Each row is a point. The window is the flat piece filled in between its corners: a triangle in 3 columns, a solid with four corners in 4, and so on. A path goes straight from each point to the next, and from the last back to the first. After which points does the path pass through the window?

Window:
[[-1.67 -0.70 -0.04]
 [ 1.02  3.51 -0.89]
 [ 0.57 -2.70 -0.73]]
Path:
(1): [-0.43  1.34  2.00]
(2): [-1.80  1.54 -2.67]
(3): [-0.91  0.82 -2.54]
(4): [-0.17  0.74  2.42]
(5): [1.39 2.23 1.58]
(6): [-0.10  2.75 -2.39]
(7): [ 0.55  2.61 -2.00]
(8): [1.51 3.03 1.47]
Through the window after points: 3, 5, 7

Window (6 x 6):
[[ 4.11  1.37  2.88  2.87 -0.37 -1.25]
 [ 0.12 -0.80  2.11 -2.99 -0.22 -0.47]
 [-2.28 -0.03 -3.10 -0.48  0.35  0.28]
 [-3.37 -3.51 -2.74 -2.58 -2.39 -0.12]
 [-4.01  0.53  2.15  1.85 -3.27  0.10]
 [ 0.40 -2.55 -0.60 -0.13  2.35 -1.01]]
Path:
(1): [-1.65 -0.83  1.79  0.06 -1.73  1.77]
(2): [-1.02 -1.94 -1.44  0.48 -0.46  2.63]
(3): [-1.70 -1.17 -1.91  0.26 -0.32 -3.05]
(4): [-1.96  0.41  0.78  0.98 -1.69 -2.57]
(5): [-1.45 -1.45  1.64  0.88 -1.97  3.33]
(6): [ 0.45 -1.44 -0.96  0.07 -0.27  3.04]
(7): [-0.83 -0.61 -0.68  0.02  0.19 -1.78]
(8): [-2.02  0.16  1.66 -0.58 -1.56 -1.59]
Through the window after points: 4, 6, 8

Window, 9 rows:
[[-2.63  1.04 -0.36 -0.51  0.32 -0.19 -0.89  1.34 -0.98]
 [ 0.39  2.07 -1.64 -2.75  2.56 -0.75 -0.77  1.94 -0.76]
 [ 3.16  1.77 -1.17  4.35 -3.77 -0.51  3.36  2.74 -0.30]
 [-0.19  2.75 -2.14  0.54 -2.17  1.50  3.20  1.52 -0.88]
 [ 0.72  0.42  5.22 -0.38  3.03  2.55 -0.87 -2.47 -1.09]
 [ 3.07 -4.46 -0.48  2.37  1.94  0.12  2.93 -1.99 -0.61]
 [ 0.40 -0.08  1.45  0.22  1.86  0.19 -0.87 -4.81 -1.86]
 [ 1.09 -1.84 -3.42  0.08  3.12  1.62 -2.02 -0.57 -0.51]
 [-1.90  3.03 -2.31 -0.21  3.96  0.18 -0.75  1.86 -1.96]]
Path:
(1): [ 0.05  2.65 -1.80  0.82 -0.88  1.06  2.44  0.39  1.06]
(2): [-1.04  3.33 -0.30  0.75  0.38  0.87  1.07 -0.21  2.90]
(3): [-0.41  2.18  0.42 -1.12 -0.27  1.75 -0.51  1.38 -4.42]
(4): [ 0.43  1.46 -0.92 -0.51 -0.05  1.46  1.08  0.92 -3.57]
(5): [-0.49  1.50 -0.07  0.82  2.77 -0.27  0.54 -0.40  3.58]
(6): [-1.29  2.22 -1.17 -0.21  1.91  1.05 -1.15  0.35  0.61]
(7): [ 0.14  1.12 -0.94 -0.86  1.08  0.73 -0.92  1.08 -3.70]
(8): [ 1.52 -1.34 -0.63  1.04  0.84  0.54  1.29 -0.46 -2.24]
(9): [ 0.16 -0.34 -0.80  1.15  1.60  0.46  2.32 -1.74  3.44]
(10): [ 1.15  0.95  1.09  1.60  0.30  0.87  1.06 -0.32  0.54]
(11): [ 2.45  0.56  1.49  1.16  0.01  0.95  0.54  1.16 -4.75]
(12): [ 0.17  1.46 -1.50  0.40 -1.39  1.19  2.14  1.62 -2.56]
Through the window after points: 4, 8, 10, 12

Window, 12 rows:
[[ 2.67  0.18 -2.40  3.78  2.14 -2.27  0.37  0.82 -0.42 -2.44 -1.11  0.60]
 [-2.05 -1.79  3.42 -4.08 -1.92 -3.86 -1.83 -1.73 -0.13 -2.54  2.11 -0.19]
 [ 0.42  3.35  1.85  2.36  0.24  2.08  0.28 -0.41 -0.05 -1.01 -0.72  2.09]
 [ 1.93  0.42  0.65  1.44  2.04  3.59  1.27  1.22 -3.36  0.94 -2.28  0.26]
 [-0.29  0.80 -0.99  1.66 -0.55  2.59  2.94 -1.87 -1.94 -1.71 -1.10 -0.13]
 [ 3.12  1.82 -0.91 -0.01  0.37  5.00 -0.46 -1.62 -2.68 -1.91  0.27  0.85]
 [-2.23 -0.57 -2.36  1.31  2.17 -2.57 -3.01  0.19  3.13 -0.25 -2.15 -0.88]
 [-0.02  3.80  0.13 -4.54 -2.50  0.37  1.78  0.23  0.33  1.13  3.61 -0.16]
 [-0.50 -3.56 -1.34  1.58  0.12 -1.84 -1.23  2.10  5.83 -0.19  0.06 -0.01]
 [ 3.47  2.65  0.07 -1.38 -1.73  2.67  1.83 -1.22 -1.71 -0.70 -3.17  1.33]
 [-0.56  3.01  0.07 -2.85 -4.23  1.85  0.13  2.20 -2.06 -1.86  0.94  0.60]
 [-1.97 -2.64  0.28 -0.06 -3.73 -3.78 -3.78 -0.69  2.13  2.73  1.87 -0.63]]
Path:
(1): [-0.03  0.90 -0.24  0.19 -0.12  0.74  0.14 -0.18 -0.14 -0.41  0.36  2.25]
(2): [ 1.03  1.96  0.76  0.54 -0.82  1.19  0.10 -0.15  0.10 -0.60 -0.06 -0.92]
(3): [ 1.11  1.53 -0.10  1.36 -1.25  1.43 -0.01  0.37 -0.01 -0.78 -0.61 -2.41]
(4): [ 0.04  0.73 -1.27 -0.29 -0.32  0.90  0.53  0.10 -0.36 -0.45 -0.17  2.45]
(5): [-0.37 -0.14 -0.39 -1.76 -0.44  0.34 -0.03 -0.34 -0.80  0.01  0.47  2.03]
(6): [ 1.75  1.06  1.68 -0.05 -1.87 -0.43 -0.99 -0.19  0.05 -1.83 -0.20 -4.03]
(7): [ 0.28  0.51  1.71 -0.17 -1.76 -1.90 -2.14 -0.05  1.34 -0.97  0.46 -2.92]
(8): [-2.39 -2.84 -0.87 -1.37 -1.07 -2.13 -0.67 -1.46 -0.63  0.62  1.31  4.26]
Through the window after points: 1, 7

Window, 14 rows:
[[-2.44  0.39 -0.45 -1.18  3.13 -0.46 -1.92 -2.49 -0.42 -1.24  1.06  1.54
  -0.69 -1.88]
 [ 0.46 -0.23 -1.25  2.03 -0.71  0.85  4.06  2.27 -2.05 -0.15 -1.48  1.41
   0.91  0.93]
 [ 0.79 -1.31 -2.53  0.93  1.83 -1.80  0.06  0.29  0.41  1.84  0.46 -0.32
  -1.90  0.42]
 [ 0.04 -0.61 -3.69 -1.32 -0.25 -1.85 -0.51 -3.72  0.18 -2.38  0.03  0.28
   0.16 -2.47]
 [-1.00 -0.25 -4.30  0.52 -2.77  1.29  0.45  7.81 -1.78 -0.15 -2.52 -0.21
   0.68 -0.86]
 [-1.86  2.16 -0.39  2.15 -0.15 -0.62 -2.67 -2.12  1.70 -4.58  1.85 -2.25
   2.05  0.65]
 [ 2.04 -1.83 -0.48 -0.95  1.68 -2.24 -1.03 -0.48  0.26 -2.02  2.13  0.86
   1.63 -3.17]
 [ 0.01  5.05  1.38 -2.89  0.88 -1.28  1.74 -2.22  1.01  6.72  2.56 -3.51
   2.80  3.66]
 [-0.35  3.99  1.41  0.59 -1.54 -2.01  1.72 -1.59 -3.02  5.31  3.48 -2.53
   0.49  2.03]
 [ 1.96 -0.55 -2.96  0.21  1.71  2.25 -1.69 -0.83 -1.08 -1.95  0.36 -1.39
   0.77 -2.71]
 [-2.51  2.36  2.08 -0.44  1.90 -1.75  0.41 -3.34  2.38 -1.77  1.42 -3.71
  -1.81 -2.61]
 [ 0.12  0.44  1.38  1.39 -4.43  1.31  0.13  2.81 -1.66  1.96 -3.04 -0.85
   0.62  2.44]
 [-0.77  6.99  0.92  1.64 -0.07 -1.26 -2.40 -2.69  2.96 -2.91  0.06 -0.74
  -1.35 -1.58]
 [ 1.15  0.00 -0.28 -1.33 -2.22  1.37  1.56  2.07 -1.58 -0.73  1.62 -0.05
  -1.29  2.59]]
Path:
(1): [ 1.90  3.32 -0.92 -0.08  1.05 -3.01  0.34  1.33 -2.13 -1.58 -2.28 -1.43
 -0.08  2.94]
(2): [-2.65 -0.01  0.00  0.55 -1.86  0.77  0.28 -1.35  1.89  1.25  3.17  0.03
  0.26 -1.67]
(3): [-0.35 -0.87 -2.62  0.73 -1.05  1.26 -0.42 -0.36  2.90 -1.64  1.23  0.91
  0.20 -1.97]
(4): [ 0.77  1.93 -0.27 -0.31  1.97 -1.05 -1.25  0.89 -2.81 -2.37 -1.29 -2.52
  0.73  0.59]
(5): [ 0.40  2.54 -0.52  0.19  1.04 -2.72  1.47  0.61 -2.09 -0.99 -1.42 -1.09
  1.67  1.13]
(6): [-0.36  0.38 -0.57  0.37 -2.37  2.83 -0.36 -1.40  2.58  2.09  3.46 -1.54
 -1.53 -1.23]
(7): [-1.07 -0.17 -1.59  0.85 -1.63  1.37  0.96 -1.51  2.70  1.49  2.10  0.20
 -0.59 -1.99]
(8): [ 0.25  2.98 -0.08 -0.21  0.54 -1.56 -1.62  0.83 -1.97 -0.94 -0.41 -2.15
  0.70  1.08]
(9): [-0.82  1.11 -1.17 -1.30  1.41 -1.23 -1.38  0.45 -1.26 -1.85 -0.19 -0.63
 -0.89 -0.49]
(10): [-0.60 -0.26 -0.88  0.22  0.01  0.51  0.17 -0.04  0.12  0.31  1.20  0.96
  0.85 -1.30]
(11): [-0.71 -0.67 -1.10  0.19 -1.70  2.45  0.11 -1.24  2.26  2.26  4.10 -0.05
 -0.37  0.69]
(12): [ 0.39  3.82  0.66 -0.39  0.21 -2.60  1.10 -0.14 -3.20  1.42 -0.06 -2.57
  0.81  0.79]
(13): [ 2.21  1.58 -0.49 -2.10  1.50 -3.20 -1.44  0.30 -2.83  1.04  0.59 -2.73
  0.89  1.20]
(14): [-1.87  1.46 -0.59  0.93 -1.38  1.21  0.57 -1.11  2.08  1.36  1.48 -0.36
  0.03 -0.47]
(15): [-0.93 -1.49 -1.34  0.63 -0.68  1.22  0.10 -0.74  1.57  0.94  2.10 -0.08
 -1.68 -0.44]
(16): [ 1.62  1.79 -1.92 -0.29  1.58 -2.63 -0.29 -0.23 -1.79 -0.69 -0.74 -1.22
  0.82  0.16]
Through the window after points: 9, 11, 15
